Rows are points. Before rounding, the points of a table are all equally far from one centre. They may lie mostly on one side of it. Where is the centre, to within rounding?
In the rows, 128 means zero.

Points (9 x 3):
[[150 135  79]
 [134 162  78]
 [ 98 106  96]
 [123 134 121]
 [119 142 121]
 [ 84 124  88]
 [ 84 134  95]
 [ 90 152  79]
 [ 93 158  87]]
Centre: [117 133  87]

Points:
[[167 129 158 161]
 [170  88  97 150]
 [152 123 176 121]
 [190  92 116 147]
 [155 113 114 175]
 [183 142 149 135]
 [170 152 113 127]
 [176 147 130 107]
 [196 113 149 130]
 [132  93 106 162]]
Centre: [151 111 129 129]

Points, 12 rows:
[[140 128 133 156 165  87  90 113]
 [136 134 120 134 176  87 118 100]
 [119 123 126 154 180  67 116 123]
 [131 138 113 129 114  68 135 115]
 [172 134 132 144 140  88  93 186]
 [147 173 157 144 149  77 137 177]
 [166 125 169 153 147  95  99 187]
 [114 124 118 112 176  90  87 164]
 [ 95 123 142 139 148 119  83 179]
 [160 106 125 109 150  63 148 187]
 [142 165 140 182 161 126 116 158]
 [105 144 137 153 143  77 109 191]]
Centre: [135 120 138 135 145 111 136 153]

Points:
[[105 162 145 124  57 122  98 107 107]
 [ 80 148 104 118 111  92 156 115 132]
 [ 39 114 136 153  96 150 117 115  99]
 [100 130 125 125 106 131 191 121 119]
 [101 109  95 144  94 125 134  96 107]
 [135 145 122 190 115 173 101 113 115]
 [ 77 106 147 164  94 147 138  81 130]
 [ 97 145 128 174  91 181 108 149  78]
 [ 58 168 131 140  70 172  99 131  94]
 [ 66 138 106 144  55 152 112 112 116]
 [ 97 103 110 126 138 105 104 127 120]
 [114 131 139 107  68 128 146 112 100]
 [ 80 126 122 141  51 119 109 137 114]
 [ 93 161 108 154 101 108 154 109 172]
 [ 64 123 128 186 136 136 131 138  89]
 [ 89 108 112 128  70 153 109 150 102]]
Centre: [ 94 150 136 143 112 144 123 130 127]

Points (19 x 12):
[[ 87 134 145 125 197 121  87 115 129 187 105 119]
 [116 170 124 171 180 155 115 154 120 133 129 119]
 [170  96 153 149 168  99  96  82 146 140  71 109]
 [140 175 185 163 165 158 148 114 104 118 107 127]
 [136 106 211  97 159 115 124 111 154 124  92  73]
 [147 103 144 170 187 138  91 149 113 168  98 118]
 [ 83  95 157 128 188 168  85 117 133 142 121 140]
 [121 124 180 167 176 145 100 109 113 182 136 135]
 [101 110 110 138 180  90  95 121 126 156 162 113]
 [109 130 173 163 202 155 112 121 135 135 155 100]
 [120 159 110 108 170 157 143 123 163 146 151 121]
 [124  78 134 139 205 140 112 127 125 127  80  93]
 [122 129 139 177 173 117  88  96  97 164 147 105]
 [141 143 151 147 146 132 116 131  85  93  49 141]
 [118 134 133 164 189 121  94 124  95 165  82  93]
 [119 126 137 107 155 154 100 150  90 174 148 154]
 [ 84 132 141 130 176 127 118 186 156 130  99 139]
 [114 114 159 164 188 114  58 145 140 143  90 140]
 [109  98 110 124 182 125  99 145 118 174 128  88]]
Centre: [129 130 151 122 151 120 113 121 127 126 114 121]

Points (20 x 14):
[[122 114 148 127 120 147 144 113 106  64  65  67 163 111]
 [136  92 169  88 119 155 107 161  95  75  82  93 136 132]
 [137 133 151  66 141 124 138 144 109  93  61 106 137  99]
 [125 129 109  69 131 152 116 129 157  99 105  83 112  90]
 [132 145 145 100 141 109 101 145 136  75  86 125 156 134]
 [ 78  93 161  90 140 111 148 100 104  75  70  98 145 111]
 [ 86 125 154 107 172 139 141 100 114  71 135  63 112  95]
 [111  73 125 108 136 125 103 132 141  54 124  96 153 108]
 [139 110 160  98 132 116 116 124  76  90  95  72 128 179]
 [117 155 162  79 154 121 109 153  95 108  91  91 118 142]
 [141 138 135 110 139 121 150 112 105  72  65 105 117  77]
 [146  98 129 108 106 152 118  79  72 109  98 102 113 145]
 [123 103 130 115 137 137 140 149  89  86  84  97 176 115]
 [132 119 129  47  95 121 127  94  91  99 112  77 107 117]
 [132 144 139  73 168 102 121 102 163 109 116 109 124 108]
 [135 127 137  98 120 160 121 134  99  77  68  71 129  82]
 [136  95 164  91 128 152 146 118 132  48 101 109 115  74]
 [146 115 133  91 102 111 118 141 115  96  51  71 132 111]
 [109 106 147 117  99 133 135 144 134  95  85  50 108 164]
 [112 129 150 109 124 175 150 119 109  52  94 116 120 144]]
Centre: [123 113 153 109 126 126 126 113 121 100 112  94 123 119]

Points (23 x 18):
[[155  81 158 154 127 104 138  81  93 155 126  89 120  78 162  85  67 108]
 [101 115 138 162 149 107 143 121  99 136 119  61 139 103 127 118 150 119]
 [144  97 130 159 158 149  93 121 114 104 163 178 127  94 118 125 145 113]
 [126  65 122 181 156 118 125  58 161 163 140 121 126 119 126 108  76 123]
 [166 104  95 146 177 132 116  92 106 136 133 123  88 111 137  66 148 137]
 [169 113 141 183 154 142  94 123 138 109 101 102 144  98 103  70 129 148]
 [109  78 136 156 110 118 139  71 132 177 140 138 135  92 161  79  92 116]
 [121 108 116 176 181  86 146  74 112 153 117 121  91  73 108  94 116 131]
 [135 124 109 152 117 112 103 141 111 171 149 133 140 125 113  69 110  92]
 [139 126 185 146 177 108  95 120 144 217 133 131 118  86 145  86 140 108]
 [119 147 121 212 144 134  84 109 135 153 157 135 119  71 143  79  96  97]
 [117 127 132 196 103 151 124 106  86 176 155 104 117 102 184 118 108 112]
 [123  73 155 199 142 128 101  99 101 154 187 131 100  87 152  94 123 129]
 [129  97 177 149 156  81 130  71 161 102 105 120 133  65 153 138 123 123]
 [148  99 152 177 137  85  89 103 146 177 149  76 111 140 112  78 102 138]
 [138 117 154 171 187  90  84 125 129 130 122 150 139 109  97  93 147 133]
 [137 164 145 210 152 122 109 106 158 149  73  89 121 110 147 119  91 134]
 [152  81 132 155 194 119 135  78 142 127 118 114 117  92 119 108 112  74]
 [166  76 170 167 168 107 120  37 142 175 111 134 110 100 142 142 109 131]
 [140  77 125 148 139  65 113 111  92 179 112 122 126  93 122 100 137 176]
 [ 91 112 167 174 117 131 134  85 165 119 139  96 119  82 112 110 117 150]
 [147 126 146 149 134 135 124 107 115 198  85 156 120 125 138  97 142  99]
 [164 110 137 149 169 155 103 164 142 180  98 144  76  97 147  85  96 141]]
Centre: [157 122 136 154 145 117 118 115 137 154 140 118 124  91 147 128 111 138]

Points (31 x 24):
[[ 81  83 100 118  96  75 120 115  99  95 110 167 150  86 123 124 164 121
  157  67 165 102 130 161]
 [ 88  99 131 118  69 104 118 144  96 115 125 169 150 103 111 158 144 114
  148  93 149  80 134 161]
 [113 100 106 100 110 108 155 127 117  98  98 167 189 102 110 116 182 141
  167  82 167 112 133 168]
 [ 98  82 102 133  71 106 108 141 100 132 131 164 133  82 116 163 173 153
  144  87 143  91 126 135]
 [153 131 111 116  75 110 149 147 136 114 108 158 144  96 104 111 170 142
  166  89 185  94 146 132]
 [113  69 131 101  76 135 154 144  89 138 117 154 133  92 148 138 164 148
  150  76 156 101 145 192]
 [ 74  96 128  97  77 127 142 145 121 107 128 154 164 115 112 131 186 152
  127  79 144 100 146 126]
 [106  97 115 135  89  92 135 118  88 103 116 186 131  76 123 144 178 153
  154 115 158 106 156 141]
 [137  89 130 131  96  92 136 101  83 132  89 187 142  74 146 117 179 136
  113 142 148 106 116 147]
 [126  96 104 137  47 109 127 124  71 150 114 153 142 136 128 125 136 122
  167 118 165  91 131 165]
 [ 96 111 114 110  86 115 136 117 120 126 104 168 133  63 140 150 164 126
  180 121 163 110 171 165]
 [161  74 121 112  59 147 153 131  83 137 117 149 133 115 158 141 177 145
  165 102 146  99 131 171]
 [131 101 119 139  79  91 144 132 126 109 110 166 162 107  70 153 149 152
  148  83 156 111 129 159]
 [119 111 117 113  74 101 137 123 125  95 120 167 141 101 110 144 193 153
  157  81 163  77 124 154]
 [111  80 133 132  83 106 143 143 119 114  85 177 163 102 136  96 188 121
  188 112 199 111 117 135]
 [137  84 131 132  52 127 134 125  95  92 126 113 130  86  98 116 156 125
  144  90 152 103 181 148]
 [115  71  89 162 112  87 157 165 118 129  98 166 128  95 116 139 199 118
  134  96 147 100 117 134]
 [100 100 104 147  77 119 127 137  93 107  88 139 193  89 170 116 162 160
  120 103 155 115 133 141]
 [ 85  96 123 104  98 111 167 128  83 108 102 137 144  72 126 160 179 147
  139  96 186 105 134 147]
 [ 82  89 111 135  67  95 138 155  99 101 121 138 132  99 120 160 175 133
  131  54 173 122 114 148]
 [ 81  87 134 112  65  81 135 158  92 110  85 167 150 102 120 148 171 147
  157 111 163 107 138 141]
 [138  99  97 148  81 130 115 156 113 107 102 139 114  70 146 119 196 151
  147 121 146  81 124 138]
 [142  95 107 153  82 107 166 111 133 116  78 169 125  99 114 151 165 160
  173 119 170 100 115 136]
 [ 67  88 131 130  90  74 122 109  65 133  98 153 132  89 118 137 193 117
  143  96 173 118 130 143]
 [139  86 133 115  63  93 129 121 101  76  82 137 170  91  99 117 163 139
  151  66 159 154 140 155]
 [105 117 122 159  52 137 119 138 110 116  89 139 155  75 120 153 182 158
  152 117 125 113 139 150]
 [106  99  91 131  77 109 124 140 108 110  97 183 139 108 115 133 144 154
  139 120 201 113 117 141]
 [109  94 123 113  69 104 174 136 104 124  96 174 149 111 100 130 178 153
  144  77 180  93 118 161]
 [114  85 118 107  77  74 150 102  80 125  86 175 152  90 128 143 173 158
  146  90 175 110 118 142]
 [ 85  99 112 120  69  76 126 136 104 149  90 178 134 128 140 136 172 158
  172 101 138 103 137 138]
 [110  70 103 146  30 103 107 112 129 135  97 155 151  77 101 130 161 122
  153  90 174 110 127 147]]
Centre: [120  93 124 125  92 114 136 122 120 129 104 129 135 109 132 120 164 119
 142 105 146 132 122 142]

Points, 30 rows:
[[132 182  97 109 122 157 117  85 102 122 129 133  82 183 119 111 110  88
  116 138  86  67  97  96]
 [134 138  71 128 143 131 135 120 130 139 131 113  77 183 138  90 133 105
  115 157 116 102 132  90]
 [145 160 119  90 118 176  91 118 110 142 144 117  31 110  87  90 105 101
  132 148 120  77 153  86]
 [108 154 127  71 152 135 118 114  84 137 142  83 116 127  87 111  81 100
  126 133  82  84 155  63]
 [153 148 106 107 110 160 107 109  79 118 108 113 106 175  83  89  59  97
  139 133  81 104 142 126]
 [177 159 171 113  74 162 126 138 116 115 149 144  90 170  93 110  58 124
  128 145 118 100 113  78]
 [112 162 131  85 153 147 146 129  88 139 117 160  85 136 104 123  53  94
  168 163  83  73 117 130]
 [170 176  97 133 151 198 109 113 110 149 116 129 101 171  80 127 108 128
  128 120  97  68 155 138]
 [122 161 113  93  86 194 140 141  90 123 157 134  93 114 111  97  60 134
  143 182 101  83 132  98]
 [166 126 132  98 139 151 153  80  77 133 102 149  80 158  97  87 129  93
  143 133 101  68  99 117]
 [146 141 130 127 134 130 140 115 107 110 161  84  87 170 101 100  90 103
  118 168 125 101 119 101]
 [162 135  92 122 140 171 117  90  93 164 147 110 111 155 117  71 119  95
  145 134  82  73 111  92]
 [134 144 123  90 114 157 109 138  92 137 151 125 108 189 107 161 118  68
  118 128  66  63  95  83]
 [165 141 115 115 156 152 132  84  91 143 156 120 103 154 111 101  67  99
  124 136 105 126 136  56]
 [140 177  70 105 156 122  88 131 105  94 122 150 128 145  97 113  79 102
  134 135 138 140 127  92]
 [147 164 105 103 150 191 121 111  90 151 107 108 115 136 109  75  92  87
   86 122  93  61 117 100]
 [133 117  96  88 125 139 140 102 108 131 118  98 137 137  81 134  60  80
  133 144 111  45 134 108]
 [ 98 161 118 117 143 156 119 104  86 122 125 138 103 121  95  98  93 103
  157 165  82 100 113 171]
 [129 138 121 100 130 161 130 106  91 117 110  90  50 128  80  87  97  88
  100  98 110  93 141 115]
 [131 158 149 103 134 131  89  84  54 142 130 110  74 146  94 152  79 122
  130 139 112 105 154 121]
 [173 150 142  79 151 178  97  92 102 140 151  78 109 121 117 122 123  89
  103 127  92 116 163 111]
 [170 126 124 113 146 177 118 121  80 143 141 110  73  91 111  97 117 111
  127 114 114 121  68 125]
 [126 195 100  95 129 138 106 108  61 160 154 119 113 115  95  97  88 124
  140 165 138 115 118  67]
 [131 140 124 103 174 163 123 121  88 128 110 106 119 174  75 101  90 105
  122 121  72  88 122 128]
 [165 128  90 101 111 183 125 113 117 121 150 127  62 145  78 119 109 130
   97 141 110  60 118 129]
 [142 144 123 110 149 147 130 112  83 121 147  99  77 180  81 119  93 101
  111 160  94  82 129 112]
 [147 149 153 129 136 186 106  78  86 116 151 131 100 132  82  84 103 131
  138 132 130  86 105  84]
 [107 136 114  91 123 144 122 103  79 118 128 167  96 137  63  95 108  78
  113 172  97  65 111 116]
 [125 143 102 123 156 164 147 113 103 137 141 117 107 123  85  62 111 104
  156 162 100  74  98 110]
 [123 145 126 151 169 166 135 111  80 157 113 139  73 138  97 114  71  80
  132 127  73  85 144  93]]
Centre: [136 149 128 106 109 145 128 138 111 147 127 147 117 124 116 127 118 107
 132 118 119 102 139 107]

Points:
[[140 147 131  81 108 157 156 106 137 175 112 138 105 110 138 145 117 123
  142 187  97 127  44 129]
 [145 132 158 100 112 154 125 110 161 158 106 141  88  95 136 128 104 139
  123 215 102 184  78 111]
 [126 133 167 103 119 149 132 135 131 151  68 151 100  97 124 131 106 125
  152 214 142 140  74 114]
 [123 131 146 142 100 145 117 136 108 139  74 140  96  84 135 152 105 117
  176 197 105 135  95 100]
 [148 132 142  87  99 157 125 141 136 151  89 177  94 117 120 120  89 132
  179 177 112 153  63 108]
 [111 163 159  80 102 146 112 141 137 154  98 134  98  98 122 136 130 143
  136 214  96 142  73  92]
 [129 115 134 106 107 159 113 130 139 167  86 145 117  79 113 136 103 122
  177 203 107 144  90 125]
 [128 113 172  90 114 164 113 120 125 140  85 166 123  93 126 106  92 122
  159 208 104 113 112  88]
 [146 137 140  92  68 139 141 122 135 170 107 150 101  94 149 107  82 123
  141 221 111 169  79 124]
 [141 180 166 126 106 138 118 130 112 170 106 138 109 101 114 120 120 162
  154 222  96 141  72 107]
 [112 115 177 104 120 147  92 111 134 186  96 146 117 103 125 122 107 141
  163 192  80 138  92 119]
 [123 120 173 109 111 168 102 131 111 155  98 140 113 113 147 119 103 131
  190 191  81 124  97 116]
 [119 131 147  99 104 125  96 112 112 136  92 145 109  86 137 116 111 142
  140 216 110 143  41  84]
 [141 123 131 100 110 186 125 134 116 159 121 132 100 128 128 129  76 121
  163 222 117 134  95 104]
 [123 121 124  79 125 154 130 116 164 158  90 169 128  79 128 125  79 122
  144 191  92 117  77 115]
 [151 125 127 111 108 139 128 117 146 150  89 127 133 106 114 124 120 141
  183 174  98 177  75 126]
 [165 128 140 107 109 157  87 134 132 179  96 173  91  82 146 137 112 113
  156 208 108 141 103 113]
 [134 140 145  88  94 162 114 128  97 166  93 139  95 118 128 128 117 135
  166 182 119 169 104 147]
 [145 114 159 118 126 157 105 141 119 147  79 151 109  75 138 115 140 138
  145 204 124 161  73 102]
 [116 128 157  90 107 152  89 136 167 176 105 194 100 126 135 127 102 140
  125 196 136 135 112 104]
 [159  96 138  87 116 135 106 141 119 169 122 141 143 128 130 129 125 149
  162 210 113 186  67 125]
 [157 137 141 109 130 146 116 121 117 144  69 152 121  98 167 118 121 156
  161 213 124 140  86 122]
 [136 160 152 109  79 160 111 134 123 156  92 137  83 100 134 136  98 166
  153 206 105 142 108 115]
 [161 143 158 106  86 166 119 131 131 167  99 154  93  84 158 138 105 165
  160 192 123 140  79  95]
 [136 167 153  98  97 152 126 173 123 154  98 133 138  86 155 155  88 165
  147 223 106 133 106 121]
 [136 114 161  86 114 176 113 110 121 157  92 141 100 102 113 143 103 140
  160 193 115 139 123 123]
 [118 112 158 112 108 148 117 141 131 146 115 166  82 114 113 142 127 139
  157 223  99 132  54 134]
 [120 137 150  95 119 149 121 149 170 135 103 143 114 103 133 118 113 127
  186 218 116 146  88 128]]
Centre: [143 133 150 117 115 117 121 141 122 135 145 151 130 108 137 129 101 127
 121 166 114 131  97 119]

Points:
[[132 156 124 110 135  51 155  91  94 154 108 109  85 131 113 163 122 152
  172 150 129 137 152  87]
 [131 120 144 144 123  51 110  85  90 177 122  85 128 132 128 140 144 133
  173 124 129 117 147  74]
 [143 103 113 141 143  60 148  95 104 128 123  84 117 149 125 148 165 145
  165 130 122 116 174  80]
 [131 138 125 131 164  36 135 114  87 169 102  99 113 103 124 140 141 144
  149 140  97  98 119  77]
 [127 155 126 157 120  61 146  94  88 159 102  82 129 132 122 129 144 140
  197 135 130 136 177  94]
 [144 146 131 156 114  41 152  92  68 133 101 115 106 139 106 159 135 132
  149 140 130 135 184  85]
 [129 143 140 152 129  60 180  85  74 180 119 115 113 146 118 147 134 152
  145 122 117 118 167  99]
 [129 149 163 142 133  43 171 105  98 158 115 107  96 154 112 155 137 122
  150 131 114 107 162  81]
 [159 164 136 136 142  30 160 105  93 140 119 116  89 148 131 149 142 123
  143 129 138 112 154  72]
 [176 134 139 127 161  49 125 108  85 154 137  88 133 126 123 176 123  95
  199 135 123 129 172 100]
 [140 139 159 113 152  67 156  99 132 157 138  99 106 118 109 160 125 135
  171 137  98 135 132  81]
 [126  83 117 124 141  47 134  98  89 149 119  80 133 138 136 162 146 142
  159 158 156 116 145  97]
 [137 142 156 133 136  59 128  99  87 143 100 117  85 128 110 179 140 108
  179 144 127 109 142  70]
 [124 134 147 157 139  58 130 108  77 132 102 111 124 139 115 130 120 154
  176 142 111 131 131  52]
 [151 137 108 139 157  35 162  88  82 142 113  99 111 133 134 153 132 131
  182 126 148 133 149  71]
 [157 138 109 139 138  50 155 104  87 157 113 104 127 144  90 182 165 139
  178 127 122 124 170 113]
 [129 155 122 140 166  53 156 101  71 164 116  98 118 150  81 146 153 136
  149 129 117 136 165  81]
 [149 134 134 137 142  52 116  80  91 182 109 102 121 134 141 184 116 135
  162 121 107 113 136  95]
 [138 110 130 132 124  60 154 113  85 137 137  50  95 117 118 155 134 122
  180 146 135 117 160  96]
 [140 139 131 135 156  45 151  81  68 147 115 103  93 118  95 165 129 157
  153 149 119 124 133  90]
 [126 121 132 131 146  53 131 137  58 152 104 104 146 159 101 179 135 124
  160 155 106 120 137  69]
 [122 136  95 157 135  82 137  96  74 133  94  85 129 145 121 160 142 132
  168 128  90 105 144  75]
 [146 125 158 134 151  62 135 109 116 167 123  94  96 124  90 155 148 145
  163 130 132 156 128  84]
 [116 123 133 152 132  66 148  94  88 171 102  68 124 112 105 153 123 123
  194 135 133 124 165  88]
 [131 125 133 129 140  75 161  97  69 161 103  70 148 146 100 166 150 131
  170 145 117 125 152  77]
 [141 135 137 130 122  64 166  91  75 124 123  98  85 139 103 152 156 114
  169 158 119 118 156  82]
 [146 151 138 143 153  49 129 125  82 141  93  90 116 136 107 160 165 137
  187 160 121 132 135  74]
 [128 135 133 132 152  34 142 116  93 150 101  91 104 140 138 148 124 119
  204 146 138 116 166  82]
 [138 164 121 131 142  71 105  93  98 128 105  81 134 147 128 145 124 118
  177 150 147 140 144  58]
 [128 145 136 146 151  70 166 108 108 169 104  96  97 141 115 169 132 128
  184 139 128 126 163  67]
 [138 124 137 142 175  44 151  83  89 142 123  69 102 129 105 137 136 133
  159 142 122 155 139  99]]
Centre: [136 139 130 139 145  84 137 126  90 137 124 114 132 122 126 145 127 119
 148 137 133 123 144 117]
